Every row gives one point. Each copy is the shape, with its points in the same order, turned, moved and blurred by noise. Is it also mirrored, or only turned?

Shape (6 x 2)
[[-0.9  3.7]
 [ 2.2  1.6]
 [-5.0  1.1]
 [-0.4 -3.3]
 [ 3.4 -1.9]
 [-2.1 -1.4]]
Copy 1 (6 x 2)
[[-3.4  0.5]
 [-0.3 -1.5]
 [-3.9  5.2]
 [ 2.6  3.1]
 [ 3.2 -1.1]
 [-0.1  3.8]]
Copy 1 is: mirrored
Copy 2 (6 x 2)
[[ 2.6  3.4]
 [ 2.4 -0.7]
 [-1.9  5.3]
 [-3.3 -1.2]
 [ 0.2 -3.7]
 [-2.5  1.3]]
Copy 2 is: only turned
Copy 3 (6 x 2)
[[ 2.2  3.1]
 [-1.4  1.5]
 [ 5.6 -0.5]
 [ 0.1 -3.9]
 [-3.3 -1.8]
 [ 2.0 -2.2]]
Copy 3 is: mirrored

Shape (8 x 3)
[[ 0.5 -4.2 -3.0]
 [ 1.8 -3.4  4.4]
 [-3.5  0.6  2.7]
 [-1.9  1.0  0.3]
 [-0.2 -1.8  1.4]
 [-0.6  1.7  0.4]
 [-0.7  4.4  1.6]
 [-5.5 -2.0 -3.8]]
Copy 1 (8 x 3)
[[ 2.6 -4.7 -1.5]
 [ 1.1 -1.5  5.6]
 [-4.4 -0.3  0.8]
 [-1.8  0.0 -1.0]
 [-0.4 -1.4  1.0]
 [-1.2  1.1 -1.1]
 [-1.4  3.6 -1.6]
 [-3.0 -5.4 -4.8]]
Copy 1 is: only turned
Copy 2 (8 x 3)
[[-0.2 -5.7  1.3]
 [-4.5 -0.1  1.8]
 [-1.5  0.2 -4.6]
 [ 0.8 -0.8 -2.9]
 [-1.6 -1.4 -0.3]
 [ 1.3  0.2 -1.9]
 [ 1.7  3.2 -2.5]
 [ 1.4 -6.3 -5.7]]
Copy 2 is: only turned
Copy 3 (8 x 3)
[[-2.1 -2.3 -3.4]
 [-4.9  4.1 -0.6]
 [-1.6  0.9  4.5]
 [ 0.2  0.3  2.3]
 [-2.4  1.2  0.2]
 [ 0.9  1.4  1.6]
 [ 2.7  3.1  3.6]
 [-1.0 -5.8  2.0]]
Copy 3 is: mirrored
Copy 4 (8 x 3)
[[-2.1  3.1 -5.4]
 [ 0.8 -4.0 -3.3]
 [ 3.0  1.3  1.3]
 [ 0.9  2.3  0.5]
 [ 0.6  0.1 -2.1]
 [-0.6  1.7  1.3]
 [-0.5  1.2  4.4]
 [ 2.6  7.2 -2.5]]
Copy 4 is: mirrored

Shape (8 x 3)
[[ 2.1  1.6 -4.1]
 [ 3.3 -2.5  0.4]
 [-0.1  0.4 -5.2]
 [ 3.7 -1.0  3.1]
 [-4.2 -4.1 -1.7]
 [ 1.6  1.6 -0.2]
 [-0.1 -3.4  3.4]
 [ 1.0  2.7 -1.2]]
Copy 1 (8 x 3)
[[-0.4  3.2 -3.6]
 [ 2.6  1.1  1.7]
 [ 0.7  0.6 -4.9]
 [ 0.7  1.4  4.2]
 [ 3.0 -5.1 -2.8]
 [-1.6  1.3  0.0]
 [ 1.9 -2.8  3.2]
 [-2.1  1.4 -1.2]]
Copy 1 is: only turned
Copy 2 (8 x 3)
[[ 2.4 -0.2 -5.6]
 [ 4.7 -1.7 -0.3]
 [ 0.3 -2.3 -5.8]
 [ 5.0  1.2  1.4]
 [-2.0 -5.5 -0.2]
 [ 1.8  1.5 -2.5]
 [ 2.5 -2.4  3.0]
 [ 0.8  2.1 -3.5]]
Copy 2 is: only turned

Shape (9 x 4)
[[ 1.6 -2.0 -2.5 -2.4]
 [ 1.3 -0.5 -1.5 -1.3]
 [-3.9  1.6  3.1 -0.7]
 [-2.1  6.4  2.1 -2.1]
 [-3.9  3.1 -0.6 -0.2]
 [-1.1  0.5 -0.1 -3.0]
 [ 2.0 -0.3 -2.7 -6.6]
 [-2.8 -1.9 -5.2  0.9]
 [-1.0 -3.8 -0.5  0.1]]
Copy 1 (9 x 4)
[[ 2.5 -1.8 -1.5 -3.1]
 [ 0.7 -1.2 -1.2 -2.0]
 [-1.4 -4.4  1.4  3.8]
 [-6.1 -4.6  0.9  1.2]
 [-2.6 -3.9 -2.2  2.8]
 [-0.2 -4.2 -0.2 -0.8]
 [ 0.9 -5.1 -1.0 -6.0]
 [ 2.6 -2.0 -5.9  1.1]
 [ 4.0 -1.3 -0.8  1.0]]
Copy 1 is: only turned
Copy 2 (9 x 4)
[[-1.9 -3.2  2.3 -0.7]
 [-0.4 -1.6  1.9 -0.8]
 [-1.2  4.3 -0.6 -4.3]
 [ 3.3  3.3  0.6 -6.9]
 [ 0.3  1.4 -2.7 -4.6]
 [-1.3  0.2  1.8 -3.5]
 [-1.7 -4.6  4.7 -4.5]
 [-2.4 -3.1 -3.4 -0.5]
 [-3.6 -0.1  0.3  0.9]]
Copy 2 is: only turned
Copy 3 (9 x 4)
[[ 3.0  1.3 -2.5 -1.6]
 [ 1.4  1.0 -1.0 -1.5]
 [-1.8  0.5  1.4  4.7]
 [-3.7  4.4  3.4  1.5]
 [-3.9  1.8 -0.4  2.2]
 [ 0.9  2.6 -0.4  1.4]
 [ 4.3  5.8 -1.8 -1.3]
 [-1.4 -0.6 -5.9 -0.7]
 [ 2.2 -2.5 -2.6  1.1]]
Copy 3 is: mirrored
Copy 4 (9 x 4)
[[ 3.0  1.6 -1.9  1.6]
 [ 1.6  1.7 -0.8  0.4]
 [-3.7 -2.8  0.0 -0.2]
 [-6.9  1.8  0.0 -0.3]
 [-3.7 -0.3 -2.6 -2.2]
 [-1.0  0.2 -1.9  1.8]
 [ 1.2  3.7 -3.4  5.0]
 [ 2.9 -0.4 -5.1 -3.0]
 [ 3.0 -2.5 -1.0  0.0]]
Copy 4 is: mirrored

Shape (9 x 4)
[[-2.7 -2.8 -0.1 -2.2]
 [-2.3  1.6  4.0 -0.8]
 [ 2.6 -1.4 -3.4  1.9]
 [ 3.9 -1.8  0.2 -1.6]
 [ 0.7  2.6  0.0 -0.1]
 [ 1.7 -2.0  3.5  4.8]
 [-3.0 -1.4 -0.6  3.1]
 [-4.3 -3.1  3.0  2.5]
 [-3.6  1.2 -1.7  7.0]]
Copy 1 (9 x 4)
[[ 1.5  0.9  3.3 -2.3]
 [-2.1  1.3 -1.0 -4.9]
 [ 2.5  0.3 -0.6  4.0]
 [-0.1 -3.7 -0.3  1.3]
 [ 1.2  0.1 -3.5 -1.2]
 [-4.8  2.1 -0.9  1.9]
 [ 0.8  4.4  0.7  0.4]
 [-2.6  4.7  2.7 -1.5]
 [ 0.6  8.3 -2.4  1.8]]
Copy 1 is: mirrored
Copy 2 (9 x 4)
[[ 0.3  2.7  3.4  1.7]
 [ 4.3 -1.4  3.3 -1.2]
 [-2.2 -1.0 -2.5  3.5]
 [ 2.6 -0.4 -1.5  5.2]
 [ 2.3 -0.9 -1.5 -0.3]
 [ 1.2 -6.4  2.3  3.2]
 [-2.5 -1.5  2.6 -0.6]
 [-0.9 -2.1  6.3  0.4]
 [-4.5 -4.6  1.1 -2.8]]
Copy 2 is: mirrored
Copy 3 (9 x 4)
[[ 0.8 -2.0  3.9 -1.4]
 [ 2.3  2.4 -0.2 -3.4]
 [-0.2 -2.1  0.8  5.3]
 [ 4.8 -2.3  0.9  3.1]
 [ 1.5  2.4  0.5  1.9]
 [ 0.7 -2.5 -4.9  0.6]
 [-2.9 -1.2  0.0 -0.5]
 [-1.5 -2.5 -0.9 -4.4]
 [-6.3  0.8 -2.2  0.9]]
Copy 3 is: mirrored
Copy 4 (9 x 4)
[[-3.8 -1.2  0.9  0.3]
 [ 1.7 -0.1  3.2  1.9]
 [-0.5 -1.2 -3.7 -4.6]
 [-0.5 -4.1  0.8 -4.5]
 [ 1.9  0.9  0.9 -2.7]
 [ 3.7 -4.6 -2.9  0.8]
 [-0.4  0.4 -3.1  1.4]
 [-0.9 -1.8 -1.4  4.9]
 [ 2.3  3.0 -6.1  1.8]]
Copy 4 is: only turned

Shape (11 x 6)
[[  0.2   2.5  -4.6   0.6   1.5   0.1]
 [  1.0  -2.1  -0.3  -0.6   5.0   0.9]
 [  0.5   2.7  -3.7   0.5   2.4  -3.1]
 [  0.6   3.2   0.9  -0.7  -0.2  -1.5]
 [ -0.2   3.1   0.6  -2.1   0.3  -2.3]
 [  1.6   3.5   1.8  -8.1   1.9   0.2]
 [ -1.3   3.8   2.7  -0.5  -0.8   0.3]
 [ -2.5 -10.9   0.1  -0.2   0.5  -2.2]
 [  1.0   3.1   0.6   0.9   1.1  -0.6]
 [  0.0   1.1  -4.7   0.1   2.3   1.3]
 [ -4.7   3.1   0.1  -1.3   1.2  -3.7]]
Copy 1 (11 x 6)
[[-2.9 -4.1 -1.7  1.5 -1.3  3.6]
 [-4.9 -1.0  2.5  0.0  2.8 -0.1]
 [-2.1 -5.3 -2.5  1.8  1.4  1.2]
 [ 0.2 -1.9 -1.0  4.1  1.2 -0.2]
 [ 0.2 -1.8 -1.3  3.9  2.9  0.6]
 [-2.1  0.0  2.7  8.2  5.4  3.9]
 [ 0.5  1.6 -1.7  3.9  0.4  0.2]
 [ 1.8 -0.6  3.7 -9.0  4.9  0.6]
 [-1.1 -2.0 -1.1  3.2  0.5 -0.9]
 [-4.5 -3.3 -0.5  0.7 -0.9  3.6]
 [ 0.1 -0.3 -5.9  1.7  4.3  1.5]]
Copy 1 is: only turned
Copy 2 (11 x 6)
[[-4.2  1.4 -1.2 -0.5 -1.6 -0.1]
 [ 0.4 -1.3 -5.4 -0.7  1.4  0.1]
 [-3.4  0.0 -0.4  2.3 -2.2 -0.7]
 [ 0.8  0.7  0.9 -0.3 -2.8  1.7]
 [ 0.5 -0.9  1.2  0.5 -2.9  2.2]
 [ 0.9 -4.5 -1.7 -3.5 -5.4  4.7]
 [ 1.9  2.3  1.0 -1.2 -2.0  3.6]
 [ 2.3 -5.2 -0.6 -0.7  9.9 -3.1]
 [ 0.6  2.0 -0.4  0.4 -2.6  0.6]
 [-4.4  1.0 -2.6 -1.1 -0.5 -0.1]
 [-1.0 -0.5  2.0  2.7  0.3  4.7]]
Copy 2 is: mirrored

Shape (12 x 8)
[[-0.3 -3.1 -1.9 -2.9  2.9 -3.4 -1.6  0.9]
 [-0.6 -0.5 -1.1  0.6 -2.3 -3.3  0.2 -3.6]
 [-1.6 -0.8 -1.3 -1.9 -0.3  2.4 -1.7 -2.0]
 [-3.3  1.1 -0.6  2.3 14.2  0.5  2.3  0.8]
 [ 0.6  0.2 -1.6  1.6  1.2  2.8 -2.2 -7.1]
 [-2.0 -0.8  1.4 -1.6  2.8  0.3  5.1  0.0]
 [ 1.6  1.2  2.7  0.4  1.4  1.2 -2.4 -2.0]
 [ 3.1  1.7 -2.3  0.3 -1.6  2.5 -1.8 -0.2]
 [ 0.1  0.2  2.6  1.6 -1.2  1.1 -2.7  0.8]
 [-1.2  1.2  1.3  2.4 -2.3  2.5 -2.0  0.9]
 [ 0.0 -7.8 -2.3  1.1 -2.5  1.2  3.9 -4.7]
 [ 0.6 -5.7  2.3  0.1  0.0 -3.0  2.8  0.4]]
Copy 1 (12 x 8)
[[-4.4 -0.9 -1.6  1.7  2.2 -2.6  1.2 -3.2]
 [-0.5 -2.0  1.4  2.1 -1.8  1.8 -1.4 -1.9]
 [-1.7  0.6 -0.1 -0.7  2.9 -0.1 -4.4 -0.4]
 [ 6.8  0.4 -0.7 -2.1  8.9 -7.6  3.9 -5.3]
 [ 2.8  0.9 -1.5 -2.8  0.9  2.6 -5.4 -3.6]
 [-0.2 -0.8  4.5 -1.3  4.6 -1.1  2.0 -1.0]
 [ 1.3  4.8  0.4  0.5  1.4  0.9 -1.7 -2.1]
 [-0.6  2.3 -2.8 -1.5 -0.4  1.1 -2.3  2.4]
 [-0.1  3.9  0.0  3.6  1.8  1.3 -2.0  0.7]
 [ 1.1  2.7  0.4  3.6  1.9  1.1 -3.3  2.6]
 [-2.3 -5.2  0.5 -1.1  3.9  7.6 -0.9 -1.7]
 [-3.3 -1.3  2.1  2.8  3.3  3.0  3.7 -2.6]]
Copy 1 is: mirrored
Copy 2 (12 x 8)
[[ 2.0 -2.1  3.3 -3.4  0.9 -0.5  0.3  2.6]
 [-3.5  0.4  3.0 -3.0 -2.7 -1.6 -2.2 -1.4]
 [-1.1 -1.8 -2.2 -3.8  0.1  0.6 -1.5 -1.6]
 [-4.3 -3.1  1.2  3.2  9.2  1.4  6.8  4.1]
 [-5.2  1.0 -0.8 -3.5  3.7 -0.3 -3.9 -3.2]
 [-0.8 -3.5  1.6  1.7  0.1  0.0  3.7 -2.5]
 [-1.3  1.6  0.0 -0.7  1.1  3.6 -2.2 -1.6]
 [-0.3  4.4 -2.7 -3.2  0.1  0.3 -0.4 -1.8]
 [-0.6  1.4 -1.6  0.2 -1.7  2.7 -2.6  0.5]
 [-2.1  1.6 -3.5 -0.3 -2.5  2.1 -1.8 -0.2]
 [-1.1 -3.2  0.7 -0.3 -0.4 -7.8 -3.8 -5.1]
 [ 2.1 -1.9  3.8  2.4 -1.9 -2.5 -1.3 -0.8]]
Copy 2 is: only turned
Copy 3 (12 x 8)
[[ -1.3  -3.1  -5.0  -0.5  -0.2  -0.8  -3.8  -1.7]
 [  2.5   2.6  -1.0  -2.2  -1.0  -0.1  -2.5  -2.1]
 [  0.9  -2.4   0.7  -2.3   0.0   1.7  -0.4   0.3]
 [ -3.7   0.0 -10.2  -0.3   7.8   0.6   2.4   7.2]
 [  5.8   0.0   0.2  -2.9  -0.2  -0.4   0.3   4.0]
 [ -2.8   0.6  -2.8  -1.4   3.5  -1.2   3.0  -1.9]
 [  3.0  -0.8   0.3   2.3   2.2  -0.6  -0.4   1.5]
 [  2.2  -1.0   0.5   2.5  -3.5   2.2   1.0   1.1]
 [ -0.4   0.0   2.3   3.0   1.1   0.6  -1.8   1.0]
 [ -0.7   1.2   3.4   1.9   0.0   2.7  -0.8   1.3]
 [ -1.2   1.2   1.1  -6.4  -4.0  -5.6   0.9  -0.5]
 [ -3.0   1.1  -1.3   0.1   0.2  -5.7  -1.7  -2.7]]
Copy 3 is: mirrored
